Each row is a point. Each copy is the shape, with its points in the same order, turned, moved and blurred by noise. Is it also mirrored, or only turned?
(in the rows, 128 means zero)

Shape:
[[138 139 163]
 [143 127  90]
 [131 141 123]
 [ 91 138 191]
 [117 158 154]
 [154 170  79]
 [ 90 123 157]]
Copy 1, 7 rows:
[[136 157 115]
 [147  95 153]
 [128 122 135]
 [ 92 178  90]
 [117 160 136]
 [155 118 196]
 [ 99 140 107]]
Copy 1 is: mirrored
Copy 2:
[[146 146 143]
 [151 131  77]
 [156 129 110]
 [130 124 188]
 [158 129 154]
 [192 120  72]
 [119 111 153]]
Copy 2 is: mirrored
Copy 3:
[[104 162 118]
 [150 109 120]
 [128 125 121]
 [ 45 168 121]
 [ 97 151 145]
 [163 103 155]
 [ 68 129 116]]
Copy 3 is: mirrored

Shape (9 x 4):
[[ 67  78 190  89]
 [159 133 124 149]
 [171 115 117 117]
 [158  75 123 115]
 [111 104 152 126]
 [129 177 138 140]
 [164 160 155 141]
 [128 155 130 119]
 [144 126 132 165]]
Copy 1:
[[163  87  51 122]
 [123 135 172 122]
 [133 127 173  89]
 [130  85 154  87]
 [134 110 116 125]
 [132 180 141 142]
 [159 155 171 137]
 [134 163 134 115]
 [113 127 163 141]]
Copy 1 is: mirrored
Copy 2:
[[179 122 187  71]
 [128 126 123 189]
 [131 102 104 155]
 [161 111  94 138]
 [153 130 153 129]
 [ 92 123 161 177]
 [113  94 152 194]
 [ 97 120 141 146]
 [140 133 126 181]]
Copy 2 is: mirrored
Copy 3, 9 rows:
[[136  42 134 175]
 [155 155 141  94]
 [169 130 126  84]
 [163  96 150  85]
 [141  97 138 130]
 [144 163  96 147]
 [179 161 124 134]
 [148 137 100 126]
 [127 156 158 110]]
Copy 3 is: mirrored

Shape (9 x 6):
[[203 153  87 128  70 144]
 [140 109 137 166 116  88]
 [ 76 102 153 142 133 133]
 [123 156 148 155 142  98]
 [175 140  65  98  92 117]
 [191 138 121 102  87 108]
 [163 116 123 125 155 139]
 [110 110 152 121 154 160]
 [134 124 156 115 141 129]]
Copy 1, 9 rows:
[[151 151  62 176  69 119]
 [135 117 149 148 127  77]
 [ 88 113 171 132 160 134]
 [159 149 157 135 151 113]
 [137 150  60 123  77 111]
 [147 150 109 143  56 109]
 [154  99 118 127 110 146]
 [116 102 153 128 139 170]
 [134 122 159 127 114 148]]
Copy 1 is: only turned
Copy 2 (9 x 6):
[[234 152 131 108 104 161]
 [125 180 129 144 127 119]
 [ 66 135 147 121 106 141]
 [123 134 132 140 120  86]
 [201 140  98  88 134 165]
 [196 169 138  88 134 133]
 [151 128 153 124 157 149]
 [ 94 116 177 113 132 150]
 [116 136 165 102 133 128]]
Copy 2 is: mirrored

Shape:
[[ 59 161 126 143 145 122  95 163]
 [125 104  72  99 139 111 171 138]
 [ 88 167 171 136 135 152 111 135]
 [ 88 149 157 144 155 127 137 161]
 [129 157 132  77  89 130 123 145]
 [ 89 139 163 119 142 104 100 151]
 [149  65  99 115 150  99 158 168]
 [152 118 106 107  82 126 130 146]
 [ 87 155 127 154 155  94 122 155]
 [ 98 149  88 160 113  84 173 182]
 [113 108 130 105  77 152 115 128]
 [139  93 122  93  88 105 146 101]
 [170 108  68 131 122 102 152 134]]
Copy 1:
[[113 206 100 114 106 135 100 178]
 [119 135  99 113 144 132  97  70]
 [129 162 151  94  99 145 126 185]
 [108 186 147 112 114 136 119 146]
 [145 135 110  66  80 118 136 116]
 [122 169 146  99 104  98  95 167]
 [143 140 135 144 136 116  71  52]
 [162 121 100 112  95 113 140  95]
 [ 98 198 114 129 138 103 112 146]
 [ 88 199  92 155 119 111 134  83]
 [147 101 108 115  75 131 121 129]
 [124  77 121 104 108  95 122 102]
 [146 122  99 134 151 108 127  65]]
Copy 1 is: mirrored
Copy 2, 13 rows:
[[ 52 144 122 120 152 107 129 181]
 [125 105 135 137 116 105 178  94]
 [ 92 164 130  77 151 134 124 174]
 [ 99 157 139 101 175 111 153 169]
 [117 111 159 100  77 140 131 156]
 [ 96 134 146 116 161 134 109 176]
 [164  91 140 161 154  89 158 110]
 [145 115 159 123  72 102 127 132]
 [ 77 159 149 145 160 111 134 159]
 [ 87 142 176 150 128  60 195 139]
 [122 100 142  78  96 100 103 133]
 [140  94 174 104 102 126 115  90]
 [140 133 154 162  99  93 151  88]]
Copy 2 is: mirrored

Shape, 17 rows:
[[130 102 177 182 136 133 115  64 116 109 141]
 [133 123  75 116 124 109  70 121  88 148  89]
 [159 121 120 101 131 108  70 132 107 124 119]
 [136  86 145 187 150 135 168  92 119 147 170]
 [175 125 102  82  74 110  95 125 105 124 121]
 [124 164 116  85 135 120  82 121 131 145 128]
 [140 102 136 161 163 128 164  73 148 104 142]
 [165 161 122 132 113 158  91 141 107 134 104]
 [143  81 180 177 170 119 144 120 110 139 152]
 [125  64 137 163 171 139 133 106 118 122 189]
 [125  79 172 140 144 145 135 122 151  95 154]
 [123 141  87 108 112 128 113 163  96 114  99]
 [ 99  86 167 183 132 101 134 108 137 101 154]
 [140 148 178  82 134 109 136  97  75  97 101]
 [133 178 138 101  98 107 108 120  81 115 149]
 [115 119  96  83 102 166  80 124  83 132 117]
 [122 124 127  89  89 133 114 133 124 177 102]]
Copy 1, 17 rows:
[[104 105 127 177 140 106  81  49 114 136 147]
 [128  71  84 180 121 142 109 183  96 115  86]
 [147  86 137 169 107 120  95 167 107 124 127]
 [ 94  96 130 143 136  97 163  43 106 148 152]
 [155 135 111 176  70 143 102 168  89 112 128]
 [111 112 138 126 109 131  92 172 116 124  96]
 [ 80 119 137 160 153 105 129  80 120 105 168]
 [172 134 124 158 141 145  99 149 114 139  94]
 [124  85 156 163 135  75 147  61 122 145 135]
 [112  53 148 138 130 116 152  57 113 134 171]
 [116 103 164 147 110 120 125  74 157 121 157]
 [153 110  93 145 112 129 136 168 137  86  93]
 [ 99  83 120 150 115  83 113  59 156 128 156]
 [121 141 159 166  99  76  86 119  94  65  91]
 [145 131 115 113  92  95  80 138  87 104 100]
 [151  93 123 149  96 181 108 143 103  92  79]
 [114 133 117 162  72 149 133 147 125 141  72]]
Copy 1 is: mirrored
Copy 2 (17 x 11):
[[ 97 111 122 193 172 113 157  87 136 110 188]
 [111 172  73  99 170 108 117 127  99 101 103]
 [117 140 107 101 159 112  95 135 101  91 148]
 [119  95 120 198 152 127 163 134 141 174 173]
 [171 140 106 106 138 112 108 143  86  79 125]
 [112 166 131  91 129 142 108 116  89 112 147]
 [122  86  97 156 136 141 156  99 144 151 192]
 [140 151 131 126 191 161  99 119 113 103 121]
 [ 87  87 130 194 159 107 124 135 151 158 170]
 [103 102 131 150 159  96 167 146 141 171 188]
 [112  89 166 135 142 115 146 122 166 120 190]
 [116 129 107  89 147 150 134 144 116  92  93]
 [ 84 102 131 182 128 113 172 132 167 108 182]
 [102  80 128 131 130 126 102  82  72  85 132]
 [116 130 138 129 132 156 130 138  50  83 136]
 [136 154 134  76 165  99 144 110  88 104 105]
 [141 169 143 119 119 116 107 110 119 118  98]]
Copy 2 is: mirrored
Copy 3, 17 rows:
[[101  90 200 117 129 163 163  84 136 119 159]
 [136 116 122 103 117  86  94 107  78 100  97]
 [170 104 122 108 116 114 100 105 105 119 134]
 [ 78  99 177 138 121 168 183 123 104 170 149]
 [160 108 104  75  88 143  85 109 121 116 106]
 [145 148 106  93 139  97  99 102 123 137 142]
 [101 109 147 136 145 176 190  97 132 145 134]
 [158 150 166 112 125 141  75 121 102 132 115]
 [119  90 185 142 136 156 179 142 102 152 175]
 [ 94  83 145 163 125 163 169 100  85 155 179]
 [109  95 137 153 153 182 138 118 140 133 182]
 [134 149 110 134 109 121  92 142  99  99 107]
 [ 86  76 163 156 134 145 163 126 156 124 164]
 [164 150 137  76 114 150 159 130 137  74 164]
 [145 156 134  97  72 115 116 120 150 112 155]
 [115 134 106  95 106 136  76  96  76  90 140]
 [105 125 118  62 131 128  79 151 108 127 131]]
Copy 3 is: only turned
Copy 4, 17 rows:
[[129  86 116 160 150 158  98  92 117  96  78]
 [103 158  38 103 137  95 119 157 109 131 107]
 [121 160  85 120 117  96  85 147 125 146  89]
 [156 102 141 176 147 129 149  88  89 100 120]
 [140 170  56 123  69 125 103 148 117 159 101]
 [116 123  93  92 123 107  98 161 131 175 125]
 [171  94 128 152 145 131 138  99 148  93 114]
 [132 173  95  92 134 150  83 137 103 143 121]
 [131 126 167 170 153 117 130  97  98 100  85]
 [159  94 142 180 144  89 112 114  92  86 114]
 [153 107 162 171 122 132  99 145 132  91 101]
 [110 169  83  88 100 117 116 165 117 112 141]
 [105  95 141 192 129 135 119 111 135  84 110]
 [117 118 126  72  76 135 121 116 134 126  53]
 [ 96 123  97  92  71 130  92 113 110 156 118]
 [131 130  63  89 104 116  88 186  79 122 111]
 [119 143  93 117 112 146 139 191  97 164 108]]
Copy 4 is: only turned

Shape (16 x 12):
[[130  97 143 101 125 103 171 161 145 122  92 154]
 [139 171 137 112 102 129 113  98 113 154 135 122]
 [183 175 131 162  66 119 103 117 121 132 131 119]
 [188 229 164 147 100 172 129 112 129 151 139 103]
 [169 162  37 128 117 144  98 152  98 100  91 172]
 [100 106 110  70 147  92 196 111 153 127 111 101]
 [154 126 103 171 164 111 108 136 107  77 126 120]
 [213 145 120 126  87 150 130  86  90 166 100 117]
 [123  87  96 146 110  92 188 119 150 136 144 142]
 [108 100 141 157  99 135 148 108 114  75 140 137]
 [107  91 133 134 116  89 173 167 120 119 133 111]
 [190 139 100 122 141 118  82 133 136  93 133 172]
 [113  98 137 123 115 126 131 139 128 147 152 105]
 [104  85 143 167 140 126 159 133 145 157 124 148]
 [120  70 123 125 123 141 169 146 160 111 153 103]
 [158 161 136 158  79 144  98  96 151 139  97  90]]
Copy 1, 16 rows:
[[ 90  92 142  99 137 115 160 151  94  87 123 141]
 [162 132 154  84 142 152 134 108 162 145 113 129]
 [148  98 178 111 140 155  82  76 170 129 110 108]
 [159 168 188  75 176 157  97  73 181 105  82  88]
 [219  81 154 132 112  97 108 121  93 109 133  75]
 [ 81 126 132  52  96 115 182 176 120 128 149 115]
 [120 131 141 159 103  97  98 108  98 148 113  93]
 [160  93 124  78 146 190 122  77 145 119 100  66]
 [ 89  89 126 101  67 124 139 156 150  95 114 131]
 [107 130 107 105  95 116  88 105 119 110 128 168]
 [ 74 118 162 112  83 140 140 140  99 107 129 152]
 [160  91 139 153 140  73 140  87 128 128 114  95]
 [108 139 142 120 103 157 158 120 140 113 139 149]
 [ 89 130 113 137 116 147 136 170 136  89  99 151]
 [ 76 142 122 114  84 124 151 126 132  76 156 133]
 [132 123 152 106 164 168  78 105 175 127 145  98]]
Copy 1 is: only turned
Copy 2 (16 x 12):
[[121 155 111 146 158 135  98 161  79 116 123 121]
 [133 143 119 122 116 131 151 117 160 177 114 149]
 [165 118 115  98  85 128 129 122 191 131 107 143]
 [133 155 105 115  98 143 194 113 220 119  73 147]
 [129  81  83 138 141  96 141 171 189 142 194 101]
 [120 193  91 137 117 150 143 150  44 164 161 148]
 [ 92 106 111  78 117 100 126 121 137 105 186 136]
 [183 111  76 125 135 114 169 123 169 143 111 188]
 [142 147 136 159  93 142 101 153  82 114 171 167]
 [ 80 100 111 127  78 132  93 125 105 135 123 161]
 [119 154 111 124 125 168  77 120  83 113 155 138]
 [124  96 145  87 151  94 146 176 155 123 156 124]
 [123 125 133 126 125 172 127 100  99 139 136 142]
 [114 141 153 172 115 132 115  97  86 100 136 146]
 [103 118 123 133 107 182 131 133  59  98 142 142]
 [166 117  99 116  72 118 166 103 150 132  98 121]]
Copy 2 is: only turned

Shape, 18 rows:
[[142 143 114 102 139 138 136 138  66 140 123 148]
 [121 136 114 111 113 135 125 166 142 136 110 133]
 [157 146 117  98 100 151 133 124 126  47 131 149]
 [143 120 106 182 113 219 146 102 125 141 122 127]
 [ 90  48 182  98 129 107 137 153 110 104  93 113]
 [136 146 113 225 146 159 131 152 108 141 106 118]
 [158 138 156 100 101 134 144 141 121 138 105 154]
 [148  83 132  96 135 106 142  84  61 119 116 151]
 [151 142 119 119 116 106 141  39 143 139 108  88]
 [106  89 116  89 143 133 100 146  95 141 111 141]
 [146  85 131 126 115 122 125 105 141  95 186 148]
 [111  91 146 104 130 117 153 143  97  81 144 124]
 [103 141 114  89 139 134 141  94  92 113 113  47]
 [ 47 120 192  86  97 120 103 162 128  82 148 123]
 [146 109 123 150 134 141 124 171 145 116 134 144]
 [150  39 127  86  63 169 154 154 124 135 127  52]
 [ 96 133 107  93 110 129 159 164 126 124 121 152]
 [142 148 132  90 150 183 143  88 144 133 151 138]]
Copy 1, 18 rows:
[[144 136  98 135 145 132 115 153  89 138 119  94]
 [132 149 116 117 125 108 134 143 148 158 102 138]
 [156 169  91 154 181 161 145 112 122 141  91 164]
 [ 64 138 146 159 149 178 119 111 158 121 142  99]
 [195  94 183 132 123 101 101 140 121 105  93 174]
 [115 157 132 176 131 124 110 140 183 137 187  87]
 [143 139 117 119 104 143 125 120 101 175 107 135]
 [175  77 104 161 139 142 119 125  64 103 105 115]
 [122 123 108 188  85 134 190  93 110  96  85 107]
 [155 105 108 106 140 106  94 159 122 104  89 124]
 [155 104 111 119 164 155 174  94 130  96 137 161]
 [186 121 142 141 166 119 139 144 102 122 114 156]
 [141 154 143 181 139 111 162 160 104  79  61  96]
 [172 166 143 106 138  97 136 174 107  95 104 223]
 [156 136 122 114 151 120 134 109 164 145 143 127]
 [153  94 199 103 134 190 161 163 164 134  43 127]
 [127 127 114 120 156  93 135 155 109 167 100 147]
 [ 95 152 122 116 155 140 145  77  89 100 100 113]]
Copy 1 is: only turned
Copy 2, 18 rows:
[[135 131 122  95 112 118 112 167 129 161 146 188]
 [124 113 144 132 136 152 127 137 101 126 111 141]
 [102 172 105  75 152 133  90 132 112 113 157 114]
 [129 186  77 108 111 143 205 110 110 141  97 151]
 [154  99 204  85 150  81 152 127 152 124 153  94]
 [179 178  86 157 155 110 192 147  84 147 115 169]
 [128 148 141 116 125 148 101 127 158 129 130 148]
 [129 136 146  66 103  61 104 123 159 169 135 156]
 [ 79 159 112 145 117  85 112 104 141 202 102 109]
 [147  78 154  89 116 110 135 132 111 154 142 157]
 [120 125  96  88  93  77 114 107 129  86 121 106]
 [132 124 144  90 135  75 124 157 135 108 149 108]
 [ 95 134 139 104 120  93 143 169 107 209 137  92]
 [115  97 176 128 121 117 136 139 109  89 215  86]
 [161 119 107 118 151 126 139 133 114 102 113 140]
 [149 134 177  49  91 144 158 145 130 157  70  55]
 [ 93 110 166 108 139 133 134 161 115 111 128 165]
 [ 86 125  70 111 105 144 145 126 155 155 133 137]]
Copy 2 is: only turned

Shape (15 x 12):
[[164 143 186 121 165  82 188 137 176 130  94 109]
 [112 161  69 132 122 134 164 169 114 164 162 171]
 [121 124 162  73 165 113 136 149 151 144 101 152]
 [130 153 143  98 146 104 148 112 146 120 155 151]
 [102 141 138 127 104 126 155 160 123 109 157 162]
 [130 119 117 180 116 163 139  75 120 133 153  79]
 [132 137 196  83 128  86 162 112 149 110 111 168]
 [163 105  84 138 125 163 178 103 123  99 141 108]
 [175 145  94 136 100 144 136 121 107 120 143  54]
 [139 133 106 160 149 128 124 155  89 104 155 178]
 [111 141  81 138 123  90 144 127  98 125 122 169]
 [140 156  94 143 108 139 123 136 160 122 129 166]
 [182 111 113 168  94 164 155 105  89 141 120 106]
 [134 109  72 174  99 159 150 130 114 109 121  68]
 [162  84  80 163  90 128 138 124 131 139 169  91]]
Copy 1 (15 x 12):
[[154 133 148 130 106 135 195 147 174 111 203  90]
 [152 110 144 121 203 104 142 142  95 118 175 215]
 [130 142 110 126 158 150 171 146 176 156 159 139]
 [142 111 136 107 154 165 162 132 109 125 159 125]
 [167 108 108  96 142 133 147 158  94 127 152 176]
 [126  94 148 170 118 104  73 140  90  71 130 113]
 [163 104  98 124 119 181 194 133 133 148 162 103]
 [100  67 152 127 103 103 133 123 119  70 129 157]
 [126  77 194 131  93  83  95 111 116 123 149 138]
 [113 140 134 118 128 113 159 151  59 127 132 201]
 [146 103 158 143 157 110 182 163  78 140 112 176]
 [140 117 115 109 162  72 154 114  97 118 137 144]
 [124  78 144 188  89  80 116 103  93 101 152 158]
 [127  78 172 145 104  54  99 151 113  88 119 155]
 [163 110 186 148 106  92  95  98 112  74 110 170]]
Copy 1 is: mirrored
Copy 2 (15 x 12):
[[ 93 121 114 138 113  83 161  70 161 148  82 195]
 [169 157 111 133 115 156 105 143  77 181 152 148]
 [102 139 126 124 124  95 109 107 185 171 125 135]
 [117 115 132 106 111  85 128 121 113 160 113 130]
 [168 151 111  75 108 114 106 113 111 145 131 144]
 [163 117 144 120 146 158 196  96  90  93 110 100]
 [114 148 129  94 122  35 124 100 153 154  92 146]
 [195  91 135 151 146 136 141 118 106 108  89 131]
 [174  90  98 113 167 165 195 137 115 130  90 137]
 [150 147  91 119  91 139 100 159 102 103 121 122]
 [137 158  93 129 153 116 101 141  80 130 134 133]
 [158 132 134 117 126 116 139 157 114 124 163 163]
 [198 150 114 149 149 146 192 130 120 103  84 120]
 [192 109 107 129 178 183 161 105 107  88 118 142]
 [201  95  82 143 142 141 184 105 100 115 142 111]]
Copy 2 is: only turned
Copy 3 (15 x 12):
[[155 165 107 192  92 127 113 200 128 179 125  81]
 [128 155 100 139 176 149 109  64 133 137 139 154]
 [120 158 113 161 107 182  92 174 126 132  87 115]
 [118 137 109 171 146 145 136 170 152 134 107 136]
 [156 143 122 142 142 164 149 111 172 123 117 127]
 [129  88 100  91 111  98 171 146 111 127 170 134]
 [156 163 134 174 138 167 145 204 143 139  77 101]
 [101 136  97 113 102 111 193 115 111 167 133 136]
 [ 92  91 143 129 102 123 169 123 114 173 188 127]
 [119 140 142 118 132 101 121  88 172 125  95 142]
 [145 161 143 113 158 135 122 120 139 153 119 177]
 [148 123 128 168 125 132 141 102 111 122 114 167]
 [123 123 143  93 113  98 172 112  79 145 150  98]
 [133 112 120  87  77 123 171  96 113 166 180 146]
 [105 151 129 115  96 107 177 111 113 114 196 147]]
Copy 3 is: mirrored
Copy 4:
[[148 136  98 194 123  69 117 118 140 112 180  80]
 [ 87 110 130 120  83 150  74  86  95 136  83 134]
 [117 173 148 156 137 103 135 122 119 121 123  73]
 [111 155 120 133 126 124 112 124 119 157 160 114]
 [102 118 133 120 138 141  83 144 104 113 125 135]
 [153  83  66 135 134 190 152 105 153 143 126 155]
 [114 149 155 155 159  92 125 139 111 130 192 100]
 [155  96 102 116  76 187 144 106 131 106 156 134]
 [133 103  85 125  82 148 154 106 185 108 127 179]
 [127  94 120  61 114 126 101 128 106 138 101 114]
 [101  76 159 113  99 139 103 120 126 162 117 112]
 [160 124 148 129 106 136  94 112 113 148 107 152]
 [148  61 102 120 112 148 171  81 130 100 132 163]
 [158  66 101 134  85 188 137 121 172  96 101 152]
 [138  79  82 141  70 164 162 141 117 130 108 174]]
Copy 4 is: mirrored
